Each row is a point. Each table stands for the endless flat space through its points: a line for two points, a plane for three, and so on. Write the one point that lies in both, or say that there is none.

First, 2 rows:
[[ -2   0 -11]
 [  3 -10 -31]]
Second (2 x 3):
[[ -4  -3 -16]
 [ -8  -2 -13]]
They share: [  0  -4 -19]

First:
[[-22 -28  -8   5]
 [-20 -25  -4   1]
 [ -5 -10  14 -26]]
Second (2 x 4):
[[  0 -24  20 -10]
 [-20 -14   0  -5]]
They share: no point

First, 2 rows:
[[  9  24  12  -9 -14 -11]
 [  5  16   4 -15  -4 -17]]
Second, 4 rows:
[[ 32  18  22 -18  -7 -19]
 [  2  20  -2 -14 -17  -3]
 [ -3  18  -4 -18 -15  -2]
 [  7  18   4 -28 -21   2]]
They share: no point

First, 3 rows:
[[-11 -26  11  12  16  18  -8  28]
 [ -1 -32  21   8  12  14  -2  22]
 [-27  -6 -13   0  -8  14  -4  24]]
Second:
[[-13 -17  23  16 -26  18  -5   8]
 [-15 -16  -9  -5 -12   0   7  42]
 [ -7 -20  14  -5  -5   9   1  11]]
They share: no point

First:
[[ -4 -17  12  30   7  -2 -10   7  33]
 [ -7  -9  22  25  17  -2   1  10  23]
 [-16 -14  36  19  36  -5  13   6   9]
 [-10 -10  26  33  14   1  -1  12  31]]
Second:
[[ 8  7 11 22  6 -1 -4 11  2]
 [-8  7 27  6 30 -5 20 19 22]]
They share: [ 0  7 19 14 18 -3  8 15 12]

First:
[[ 28 -18   7  14   8  11 -14 -15  25]
 [ 12 -10  22  16  23  15 -19   2   6]
 [ 20 -24   7  10   8  23  -4   1  23]]
Second, 5 rows:
[[ 15  -7  11   5   3  24 -28   1  11]
 [ 18   1  23  10  20  25 -28   2  25]
 [ 13 -11  34  39  27  -9 -22  -4  -2]
 [ 21  -4   7  20   4  22 -23  -1  -1]
 [  4 -18  15  -1  -7   9 -37   4   6]]
They share: no point

First:
[[  8 -32   1   9 -41   5   7  30   1   6  39]
 [  2 -17  -2   8 -33   4  -9  23  -9   8  28]
 [ 23   7  10  16 -19 -32  -1   4   6   7  13]
 [-12 -37  -1   2 -21 -16  10  11 -10   1  31]
 [ 28   3  19  12 -25 -34   8  11   0  11  11]
 [ -8 -14 -11 -10 -23   0 -36   1   7  25   5]]
Second, 3 rows:
[[  5  -9  23 -24 -45 -25 -19 -26  20  22   0]
 [ 23 -39  11  14  -7   1  13   2  22  19  32]
 [-27 -14 -14  -6 -27 -44 -37   2  -3   4  17]]
They share: no point

First:
[[ 22  -7 -10 -21  22   7  -4   9   7   8  -4   8]
 [ 18   3 -18 -24   7   8  12   9  -2  -9   7 -26]
 [ 12 -32 -30 -16  22  -3  11  34  22   3  11  -2]]
Second (3 x 12):
[[ 17 -17 -23 -16  17   5  10  21   6   9   5 -13]
 [ 22  12  -3 -31  18  -1  -8   1   8 -24  -3   1]
 [ 17   5 -13 -36   5  17   6   1  12 -15  11   9]]
They share: [ 18  -9 -18 -21  16   5   6  15   7   0   4  -8]

First:
[[ 51  -7   4  -8   4  20  14  -6   5 -10  25  -8  12  19]
 [ 23  -6  -4  -2 -11  -1   2 -14 -31 -18  -5 -21  39  26]
 [ 15 -25   3 -31 -11  10  13  -9   5  -3  24   2  -4  25]
 [-15   1  -5 -29 -28 -32  -8  -6 -42 -28   2 -20  24  36]
 [ -7 -57 -35  -3 -32  12  28 -14  -9  -3  -7  11  11  18]
 [ 21  -2   0 -30 -16  -1  -3   9   1 -22  18 -18  14  37]
 [ 25 -24  -4 -21  -7   0  30  -6  -8 -13  28   3  -6  18]]
Second, 5 rows:
[[ 14  -6   9 -29  -6  -3  -3 -15  -5  -7   6 -12  13   4]
 [  2 -15  -5 -24 -16 -10 -24  20 -14 -14   7 -26  24  -8]
 [ 16  -2  11 -19 -10   9  -7 -23  -3 -31   8 -12   3  -2]
 [  6 -18 -21  -8 -17 -12 -17  29 -30   0  14 -23  41  17]
 [ 24 -13  -4  17 -16  22  17 -33 -29 -10  10   7  17  43]]
They share: [ 19  -6  -1 -10  -9   4   2 -16 -16 -10  12  -8  19  21]

First, 3 rows:
[[ 12  -2  13  -4 -14  -3  -7  -1  11  -3 -12   1  14  -1 -11  25  25 -14]
 [ -3 -21  24 -25 -24  30  22  26   6 -16 -10   5  -2  -1 -32   5   3   5]
 [  4 -18  25 -24 -26  21  13  19   3 -15 -12   5   6  -1 -31   9   9  -2]]
Second:
[[  5  -4  -4  -2 -23  30   3  15   4   5  -1  -7  -5 -10 -33  37   4  -5]
 [ -9   6  10 -24   3   6  21  11  20 -13 -23   5  -3  16 -11  -3  10   7]
 [-13 -14  14  -4 -17  22  17   3  20 -17 -11 -11  -7  -4 -15  29  14  -1]]
They share: no point
